Every row gives one point. Two turns around zero, p and q, are shown by what they do to some points. Write where each new point lands after one turn and then the other. Backwards means that the second turn is done in reverse. Each puzzle has new turns, and all numbers are rounded.
In the rows, zero is written as 100.

Turn p:
[147 96 134] -> [137 92 56]
[90 84 113] -> [109 82 110]
[94 66 86] -> [80 69 103]
[83 146 77] -> [84 149 117]
[86 108 90] -> [90 109 113]
Turn q:
[115 62 81] -> [113 61 118]
[107 94 51] -> [76 57 93]
[90 80 90] -> [95 87 120]
[112 129 122] -> [111 125 73]
[73 117 147] -> [105 156 109]
[103 117 109] -> [101 114 86]
Where do these land?
p, then q: [129 123 128] -> [100 74 61]
q, then p backwards: [99 104 66] -> [104 72 81]
q, then p: [82 61 114] -> [144 93 92]
q, then p: [115 86 122] -> [109 104 71]
q, then p backwards: [75 126 70] -> [106 92 54]

Turn p:
[111 98 70 103] -> [94 98 73 115]
[119 45 76 100] -> [59 92 59 77]
[119 92 109 72] -> [111 116 86 74]
[56 107 108 107] -> [85 109 139 117]
[94 155 135 128] -> [146 76 144 121]
[102 103 102 91] -> [106 107 99 97]
Turn q:
[107 104 67 81] -> [128 121 88 87]
[74 50 162 121] -> [21 68 92 104]
[88 116 66 95] -> [123 130 94 110]
[105 126 92 115] -> [120 99 114 120]
[101 128 106 82] -> [110 112 129 92]
[118 106 76 86] -> [129 107 94 86]
[106 72 131 120] -> [70 65 92 102]
Where do these land?
p, then q: [96 146 112 116] -> [100 50 101 101]
p, then q: [124 143 96 104] -> [129 62 86 99]
p, then q: [91 74 91 55] -> [117 140 130 105]
p, then q: [90 86 88 123] -> [78 108 84 114]
p, then q: [98 52 113 102] -> [76 139 99 81]

Turn p:
[134 58 117 92 116 99] -> [117 92 126 85 140 74]
[93 124 108 140 116 87] -> [74 116 123 128 95 121]
[91 83 58 75 73 77] -> [118 85 84 97 60 60]
[125 86 95 71 122 85] -> [99 96 95 100 126 59]
[61 129 87 118 111 89] -> [61 100 96 117 68 117]
[72 76 87 99 96 125] -> [103 62 99 80 86 113]
[134 127 123 117 70 164] -> [147 114 81 108 132 162]
[90 115 126 89 97 75] -> [81 133 98 85 95 94]
Turn q:
[113 84 83 106 130 82] -> [83 83 83 99 128 84]
[61 119 138 87 87 80] -> [80 98 108 102 40 107]
[97 123 94 68 90 134] -> [139 103 104 70 85 113]
[70 68 130 115 97 91] -> [75 84 104 138 85 124]
[61 97 77 111 120 81] -> [78 97 52 104 92 105]
[131 98 98 81 58 94] -> [134 108 126 115 96 69]
[122 111 57 85 83 80] -> [127 113 81 96 107 55]
[116 137 97 126 101 109] -> [91 139 108 77 111 99]
[130 63 126 121 134 149] -> [93 76 135 99 156 144]
Where do these land?
q, then p: [108 86 90 40 93 78] -> [134 108 133 93 96 54]
p, then q: [74 122 76 94 97 72] -> [108 130 81 126 77 94]
p, then q: [120 108 137 75 97 89] -> [92 97 89 56 89 82]
q, then p: [107 96 90 117 115 48] -> [66 96 116 105 59 84]
p, then q: [123 111 100 108 94 125] -> [99 106 104 86 133 108]
p, then q: [85 106 102 107 121 153] -> [118 77 85 101 127 141]
q, then p: [82 72 105 159 85 134] -> [85 79 99 130 118 164]

Turn p:
[126 137 110 105 111 81 128 125] -> [91 158 116 112 91 99 109 95]
[59 129 117 96 127 74 128 87] -> [105 127 86 112 142 98 118 55]
[101 108 95 65 99 109 77 130] -> [102 107 121 60 104 122 87 108]
[66 60 134 113 97 109 98 112] -> [101 58 134 120 130 93 100 93]
[80 99 67 128 115 79 98 101] -> [60 100 71 107 119 93 94 100]
[98 113 110 78 136 88 92 53] -> [139 112 61 110 115 121 88 82]
[73 108 122 123 86 148 112 98] -> [93 67 123 109 80 101 120 56]
[117 79 78 93 66 86 103 62] -> [121 85 66 93 85 69 111 130]
[127 102 66 91 133 70 137 131] -> [73 153 92 108 115 119 123 139]
[125 102 113 102 65 114 65 76] -> [128 81 100 89 60 81 72 101]
[129 62 86 108 65 140 62 124] -> [87 54 129 82 58 102 78 141]
Turn q:
[113 64 98 147 118 139 109 132] -> [129 58 103 116 103 158 117 94]
[80 80 92 88 105 115 78 95] -> [98 81 103 84 102 102 88 131]
[78 110 89 84 104 67 94 86] -> [82 119 75 87 111 78 88 109]
[98 94 77 102 101 105 153 99] -> [125 91 73 80 87 95 130 77]
[114 165 88 101 138 114 120 109] -> [86 142 113 62 95 132 117 59]
[61 95 133 112 88 93 81 122] -> [73 98 99 130 115 105 121 139]
[118 110 84 89 94 132 110 52] -> [98 77 122 66 76 79 88 70]
[102 75 122 38 109 52 119 93] -> [137 131 92 94 139 41 98 118]
[116 111 122 126 91 92 77 75] -> [72 91 117 127 108 95 80 79]
[119 96 95 114 51 91 58 137] -> [100 111 102 156 63 116 73 125]
Where do these land?
p, then q: [105 135 121 93 111 48 66 120] -> [57 142 126 89 117 109 64 99]
q, then p: [122 111 75 127 130 126 122 96] -> [139 71 80 96 76 119 119 101]
p, then q backwards: [68 100 133 127 111 122 112 143] -> [122 125 149 129 106 123 88 80]
q, then p: [111 103 139 82 109 93 117 90] -> [116 131 95 131 114 101 98 90]
q, then p: [108 53 101 59 99 77 97 79] -> [98 134 99 104 114 102 58 143]
p, then q: [76 129 71 69 109 93 71 81] -> [109 109 106 47 84 91 67 111]
q, then p: [128 83 78 97 53 101 126 121] -> [95 105 96 103 56 55 101 128]
p, then q backwards: [101 134 96 109 95 118 60 128] -> [117 134 73 98 107 117 73 73]
q, then p: [102 78 55 126 79 122 132 75] -> [115 63 76 88 91 76 118 150]
p, then q: [78 74 133 111 106 102 99 69] -> [116 69 91 114 124 111 76 75]

Turn p:
[108 101 80 145 81 91 146 105 75] -> [84 67 58 120 113 88 116 100 59]
[73 131 93 111 74 82 128 99 65] -> [65 108 78 85 100 73 112 108 56]
[73 112 116 75 112 139 94 83 139] -> [107 139 122 82 95 137 128 83 120]
[108 100 103 141 116 79 122 90 56] -> [98 78 84 107 144 77 87 96 61]
[135 92 95 69 114 131 57 112 102] -> [149 115 109 106 78 119 69 118 125]
[109 87 81 101 92 74 144 79 76] -> [81 64 61 76 120 92 100 106 90]
[144 91 75 84 128 80 55 79 115] -> [133 102 87 104 107 84 59 93 159]
[48 91 129 69 107 121 92 138 130] -> [78 124 161 100 84 132 127 123 112]
[145 111 105 88 116 91 77 112 130] -> [144 96 110 110 89 78 102 101 138]
[49 93 104 103 88 125 78 123 127] -> [68 131 132 125 77 129 112 97 103]
[108 91 119 112 72 87 107 80 87] -> [93 75 98 85 92 91 90 75 79]
Turn q:
[92 128 124 93 99 55 152 117 86] -> [87 100 71 143 112 71 127 95 146]
[106 72 94 108 122 144 86 81 88] -> [114 101 88 70 98 128 99 90 57]
[79 135 133 89 66 93 103 134 81] -> [91 93 120 137 109 69 143 128 105]
[112 94 94 87 74 119 74 57 74] -> [73 104 109 68 62 95 110 95 66]
[69 55 55 102 108 116 71 58 85] -> [75 89 94 25 114 111 77 96 70]
[67 97 118 82 77 91 140 128 122] -> [91 64 111 123 123 110 128 107 142]
[124 77 87 112 134 92 61 100 93] -> [136 120 96 69 99 86 70 88 83]
[103 126 146 59 55 124 116 110 72] -> [87 92 116 127 70 93 176 115 96]
[115 92 109 137 122 92 81 84 135] -> [114 113 114 111 108 109 57 64 89]
[90 138 91 100 132 85 118 120 142] -> [105 130 99 131 128 121 80 115 140]
[121 99 74 134 97 107 98 102 93] -> [105 91 82 106 86 97 66 110 79]
[121 87 76 98 114 82 98 110 128] -> [122 103 100 90 92 107 66 98 128]
Where do these land?
q, then p: [105 101 175 87 97 99 108 134 115] -> [126 51 91 100 133 96 132 59 82]
q, then p backwards: [109 98 105 126 115 128 85 126 96] -> [122 105 109 114 113 127 102 112 71]
p, then q backwards: [86 51 40 111 84 110 102 93 111] -> [98 116 73 115 96 108 168 78 121]
q, then p backwards: [86 101 84 103 75 115 70 85 99] -> [76 91 123 87 88 92 104 111 74]
p, then q: [140 121 135 124 88 104 107 121 102] -> [106 80 73 109 64 69 99 67 100]
q, then p: [72 74 65 116 124 114 111 79 87] -> [97 131 89 92 111 129 73 135 120]
p, then q: [80 140 74 60 115 43 98 94 113] -> [90 121 121 111 129 95 92 116 175]
p, then q: [151 131 152 77 114 112 99 102 117] -> [123 107 94 120 36 94 117 65 128]
p, then q: [94 110 116 79 108 30 88 76 102] -> [94 124 132 80 123 84 105 71 153]
p, then q: [82 98 82 120 87 122 121 85 99] -> [77 97 74 88 107 116 99 119 81]
p, then q: [94 76 70 98 93 122 111 105 60] -> [117 92 96 77 110 99 99 144 70]

Turn p:
[88 76 83 107 123 113 83 105 125] -> [110 102 100 61 84 88 78 98 89]
[91 87 128 100 101 85 164 74 119] -> [98 38 74 106 122 124 108 83 81]
[85 119 114 81 129 109 82 80 119] -> [99 112 109 81 98 101 108 50 94]
[97 81 105 93 105 71 92 89 125] -> [116 80 113 73 120 91 109 96 100]
[112 88 106 100 79 110 86 85 116] -> [124 94 125 103 91 106 103 104 87]
[114 88 84 79 118 114 84 144 103] -> [108 138 84 66 89 111 100 122 109]
[140 83 75 109 86 98 89 75 112] -> [154 96 109 113 101 87 88 112 101]
[91 136 148 110 104 95 101 124 74] -> [48 111 113 116 113 132 102 90 124]
[95 95 109 111 121 103 116 160 48] -> [47 130 69 98 115 120 78 137 112]
[88 96 79 91 99 97 82 72 77] -> [103 116 105 112 109 63 103 94 81]
[83 133 83 114 111 102 119 101 123] -> [90 81 80 99 73 90 97 75 123]
[116 119 86 104 24 102 104 91 59] -> [101 102 117 174 87 87 127 140 101]
Turn q:
[82 119 82 153 87 111 105 91 98] -> [144 137 103 118 85 89 107 110 110]
[118 43 81 92 87 97 109 130 45] -> [52 122 88 83 101 111 76 164 85]
[90 118 165 109 92 114 59 109 98] -> [140 66 134 100 89 135 89 92 63]
[143 107 136 79 96 92 129 90 103] -> [77 59 89 120 101 131 128 103 110]
[90 89 87 114 92 97 62 100 125] -> [109 109 124 97 85 87 65 83 111]
[81 104 106 75 108 124 92 84 125] -> [100 104 104 93 114 110 100 53 94]
[79 90 80 71 93 85 127 105 84] -> [64 118 96 89 109 79 123 106 84]
[79 119 81 119 102 91 125 97 118] -> [116 118 105 112 108 71 125 95 116]
[123 97 108 71 99 98 48 94 88] -> [88 70 91 76 70 114 66 86 86]
[137 112 82 91 117 97 123 115 109] -> [91 83 78 87 112 99 115 111 139]
[77 103 91 127 129 95 122 84 108] -> [121 115 88 127 126 73 105 95 103]
Where do these land?
q, then p: [101 79 116 103 122 120 89 67 115] -> [114 114 118 108 94 79 64 80 91]
q, then p: [97 103 89 120 97 90 134 71 120] -> [101 61 95 108 93 93 78 88 127]
p, then q: [75 64 128 80 70 116 70 139 126] -> [78 95 120 69 117 143 140 112 60]
p, then q backwards: [101 107 78 75 98 107 78 78 109] -> [68 129 88 110 93 99 98 91 103]
q, then p: [84 121 89 121 130 63 103 80 107] -> [120 75 100 100 135 78 87 115 129]
q, then p: [99 127 115 66 122 61 96 108 61] -> [93 102 70 94 135 77 112 147 75]
q, then p: [116 67 91 123 68 111 92 110 82] -> [77 118 124 98 62 115 109 108 118]
q, then p: [92 119 94 85 100 118 120 116 57] -> [91 121 52 111 95 102 120 111 102]
q, then p backwards: [98 134 136 134 84 74 84 122 114] -> [116 90 95 114 48 93 84 77 138]
p, then q: [130 62 85 105 74 124 116 98 109] -> [97 99 99 74 85 127 83 145 117]
p, then q: [108 117 77 89 136 118 119 109 99] -> [100 120 83 86 72 82 104 78 124]

Turn p:
[94 126 98 128 114 66 56 61 75 129 94] -> [130 102 135 114 67 108 113 121 85 150 132]
[87 115 77 90 97 70 82 112 101 125 155] -> [134 115 109 63 81 82 126 77 100 92 136]
[125 80 106 90 105 115 106 80 80 83 82] -> [81 113 88 104 117 125 93 107 100 124 76]
[78 117 76 74 88 78 117 88 122 122 130] -> [139 109 95 96 76 98 130 70 117 75 103]
[131 114 108 93 93 112 87 98 113 78 83] -> [83 83 108 108 116 113 78 78 112 117 96]
[113 95 96 115 79 132 117 109 81 83 84] -> [69 126 100 118 114 95 71 103 100 94 87]
[107 123 96 75 130 122 95 104 88 96 90] -> [120 99 99 106 138 126 88 97 90 101 109]
[102 71 112 100 92 95 102 119 89 83 63] -> [70 93 89 101 112 99 89 135 124 103 93]
[109 75 127 103 98 116 100 99 96 79 95] -> [61 93 92 94 108 110 96 108 90 104 86]
[103 97 137 92 90 131 118 110 97 96 89] -> [72 93 101 101 107 125 79 106 91 72 84]
[81 82 102 113 100 118 118 104 114 65 104] -> [70 94 83 116 115 80 115 97 88 83 86]
[61 91 72 103 90 79 84 109 131 140 120] -> [133 92 75 92 57 68 115 97 107 83 131]
[109 73 94 104 104 116 136 124 134 110 115] -> [102 92 72 80 100 72 86 89 93 71 65]
[100 140 100 119 118 50 83 84 79 112 98] -> [134 98 153 104 91 99 120 116 103 130 116]
Turn q:
[116 116 114 82 119 84 119 91 116 85 85] -> [105 107 101 108 111 75 58 98 109 105 108]
[93 94 24 105 102 94 104 83 93 79 91] -> [107 130 74 101 142 148 99 93 77 121 93]
[106 105 121 87 94 80 103 126 107 94 93] -> [86 115 103 110 80 82 87 114 116 99 107]
[108 117 120 85 93 116 36 137 119 102 108] -> [131 90 114 128 42 111 112 129 119 105 113]
[117 81 98 114 71 110 108 90 116 109 128] -> [95 82 97 87 114 84 135 114 97 126 104]
[78 64 62 83 136 100 113 99 119 114 91] -> [76 89 88 106 128 145 86 71 117 110 124]
[111 111 103 88 83 82 55 85 116 115 89] -> [141 104 80 99 90 99 109 121 131 92 113]
[108 114 126 84 133 98 78 86 102 111 98] -> [127 80 104 118 92 88 82 89 112 76 115]
[105 116 115 105 68 120 116 99 82 111 91] -> [100 97 93 70 76 79 105 98 87 103 77]
[105 106 87 137 114 108 109 98 79 112 100] -> [97 90 96 110 114 103 111 84 87 92 61]
[112 54 127 88 111 116 113 95 51 88 96] -> [65 69 90 91 98 95 87 112 57 62 114]
[69 113 122 138 87 95 114 113 65 109 98] -> [79 116 121 83 87 91 120 88 95 67 59]
[100 113 73 92 69 101 122 101 117 104 146] -> [100 121 101 94 106 86 136 84 90 147 115]
[73 96 107 109 119 96 111 96 117 67 84] -> [92 110 135 94 120 114 70 104 106 96 98]
Where do these land?
p, then q: [106 79 89 119 103 104 94 116 105 111 121] -> [105 129 78 105 97 99 105 97 100 88 118]
q, then p backwards: [95 101 109 91 71 82 112 117 108 62 64] -> [121 74 102 116 81 102 104 119 56 121 87]
p, then q: [66 117 96 107 93 116 128 69 123 93 96] -> [93 106 107 82 132 97 98 120 83 98 56]
p, then q backwards: [99 122 93 119 107 95 110 84 89 59 67] -> [116 99 92 133 125 84 104 119 126 85 125]
p, then q: [105 110 126 114 93 93 137 110 96 117 81] -> [94 101 114 97 75 104 77 140 109 92 90]
p, then q: [81 121 90 111 99 131 82 98 71 88 127] -> [115 111 121 111 103 79 117 73 67 78 91]
p, then q: [113 114 97 93 76 102 79 106 83 85 100] -> [121 91 127 98 98 94 113 82 111 99 112]
q, then p: [82 83 154 97 87 67 89 77 128 124 105] -> [93 55 96 70 110 89 139 68 119 83 79]
q, then p: [102 76 97 53 118 119 125 95 72 66 99] -> [90 140 98 84 102 113 124 104 73 111 150]
p, then q: [132 87 116 95 121 84 83 99 119 100 110] -> [90 79 70 86 95 108 96 91 109 91 130]
p, then q: [104 94 46 149 102 103 83 69 81 97 103] -> [113 125 73 112 100 69 136 73 124 82 63]
p, then q backwards: [121 85 101 86 95 108 97 102 124 143 111] -> [97 118 101 77 92 126 98 90 88 116 63]
p, then q: [93 112 97 74 111 78 115 121 111 116 107] -> [97 91 95 112 109 86 75 121 92 122 120]
q, then p: [100 98 89 93 126 119 67 137 91 139 109] -> [66 123 82 127 69 75 88 88 89 98 75]

Turn p:
[97 115 123 107 82 74 101 133 67 117 105 127] -> [79 122 106 112 60 90 95 99 67 81 123 87]
[74 88 104 126 86 132 121 128 126 126 125 95] -> [103 121 102 75 115 70 116 80 85 145 119 78]
[91 83 157 136 110 72 66 91 90 118 96 120] -> [104 129 115 141 92 109 74 83 105 93 160 115]
[93 127 110 126 108 60 85 129 109 103 68 100] -> [91 91 123 122 68 113 85 86 118 92 120 57]
[134 112 97 88 81 127 127 117 111 67 121 93] -> [112 88 75 59 95 114 141 89 81 93 85 98]
[131 61 77 77 139 138 51 87 93 90 111 116] -> [140 103 106 73 106 100 102 156 133 95 105 154]
[89 75 72 63 117 114 126 73 78 65 59 70] -> [80 61 70 86 152 113 77 137 112 83 71 102]
[98 49 66 127 90 82 108 56 109 127 113 85] -> [122 107 87 127 140 40 90 81 125 97 86 114]
[126 86 104 102 136 100 72 91 74 110 137 81] -> [110 126 135 84 113 96 107 104 118 65 106 138]
[92 130 135 92 110 86 122 116 124 133 65 138] -> [117 98 121 125 77 127 68 99 56 124 108 62]
[98 100 69 119 122 122 100 83 90 71 136 102] -> [102 112 100 100 126 96 153 123 121 96 92 111]
[119 132 117 87 75 98 71 118 114 94 72 114] -> [103 90 91 96 43 132 86 92 103 109 101 97]
[82 122 105 84 64 127 132 75 79 119 65 78] -> [66 119 64 95 115 116 66 91 80 118 58 87]
[77 121 64 65 82 68 117 105 136 60 127 81] -> [73 32 108 102 96 86 143 82 96 110 66 100]
Turn q:
[96 128 121 67 108 88 72 117 66 128 50 94] -> [80 119 124 95 55 72 51 88 75 90 75 103]
[130 112 124 97 123 101 99 76 130 124 59 102] -> [87 129 127 117 92 75 109 82 111 79 100 147]
[106 105 105 96 102 77 94 121 132 126 85 85] -> [97 118 120 106 62 85 120 95 97 98 120 98]
[132 92 58 111 125 73 92 89 91 51 119 117] -> [116 81 67 133 127 88 137 128 73 103 66 100]
[56 106 51 105 106 88 101 66 64 103 91 78] -> [118 122 88 82 130 79 92 71 95 114 61 51]
[128 109 87 82 57 111 63 67 127 73 124 129] -> [122 50 134 114 147 88 105 111 71 91 125 116]
[112 120 116 105 87 95 135 81 84 84 104 54] -> [81 98 71 92 109 107 105 69 102 49 103 83]
[101 119 128 119 126 139 70 135 107 118 104 113] -> [123 127 119 98 74 129 73 138 107 90 106 129]
[58 70 128 119 86 94 101 91 101 93 127 86] -> [77 109 92 54 122 117 109 116 109 112 123 79]
[111 77 53 127 106 112 112 74 59 57 123 130] -> [120 79 50 121 159 117 102 108 91 126 66 100]
[55 76 93 65 88 139 113 145 133 77 110 138] -> [102 51 128 105 89 116 83 138 158 141 111 80]
[138 76 119 97 113 143 99 119 89 108 124 86] -> [93 93 106 106 88 167 104 101 95 90 91 127]
[95 91 121 126 62 63 130 125 129 123 80 75] -> [71 123 84 103 70 89 116 78 107 104 164 80]
[80 120 97 84 111 77 118 93 88 133 97 112] -> [112 103 91 72 77 69 93 77 108 110 87 104]
Where do these land?
q, then p: [146 123 102 112 94 106 96 97 71 89 109 99] -> [100 112 73 105 99 101 121 139 123 78 106 103]
q, then p: [67 89 35 50 114 139 116 102 91 111 87 162] -> [171 110 106 109 90 89 18 70 125 112 116 101]
p, then q backwards: [130 81 94 123 113 59 71 113 129 106 98 55] -> [82 143 95 66 83 129 136 81 131 120 94 93]
p, then q: [74 101 86 48 145 141 138 112 115 92 100 118] -> [70 109 100 97 35 140 79 95 103 123 62 111]
q, then p: [75 91 88 90 129 170 110 69 101 112 85 148] -> [169 99 127 113 79 134 65 107 111 138 119 100]
q, then p: [88 113 108 125 84 107 81 117 93 62 87 101] -> [82 102 124 76 87 96 121 101 131 92 120 92]
p, then q: [95 88 109 110 104 61 90 76 85 82 126 79] -> [97 103 77 91 135 83 114 133 126 105 102 111]
p, then q: [108 86 122 97 65 102 88 102 83 105 97 54] -> [115 80 130 85 133 65 100 107 99 107 81 93]
q, then p: [126 113 97 111 66 55 112 70 131 87 79 82] -> [81 92 113 142 137 86 141 87 95 65 99 98]
q, then p backwards: [103 124 132 101 81 87 61 108 113 113 131 90] -> [121 85 124 81 123 102 102 146 82 100 115 117]
q, then p backwards: [90 123 101 138 91 87 109 110 92 122 114 69] -> [133 97 123 134 84 117 111 122 88 102 92 107]
p, then q: [74 99 107 67 136 118 115 108 77 121 64 151] -> [107 118 98 98 50 145 61 128 66 104 96 86]
q, then p: [124 69 120 127 76 67 114 118 120 99 123 93] -> [82 116 100 91 123 59 139 108 68 108 85 96]
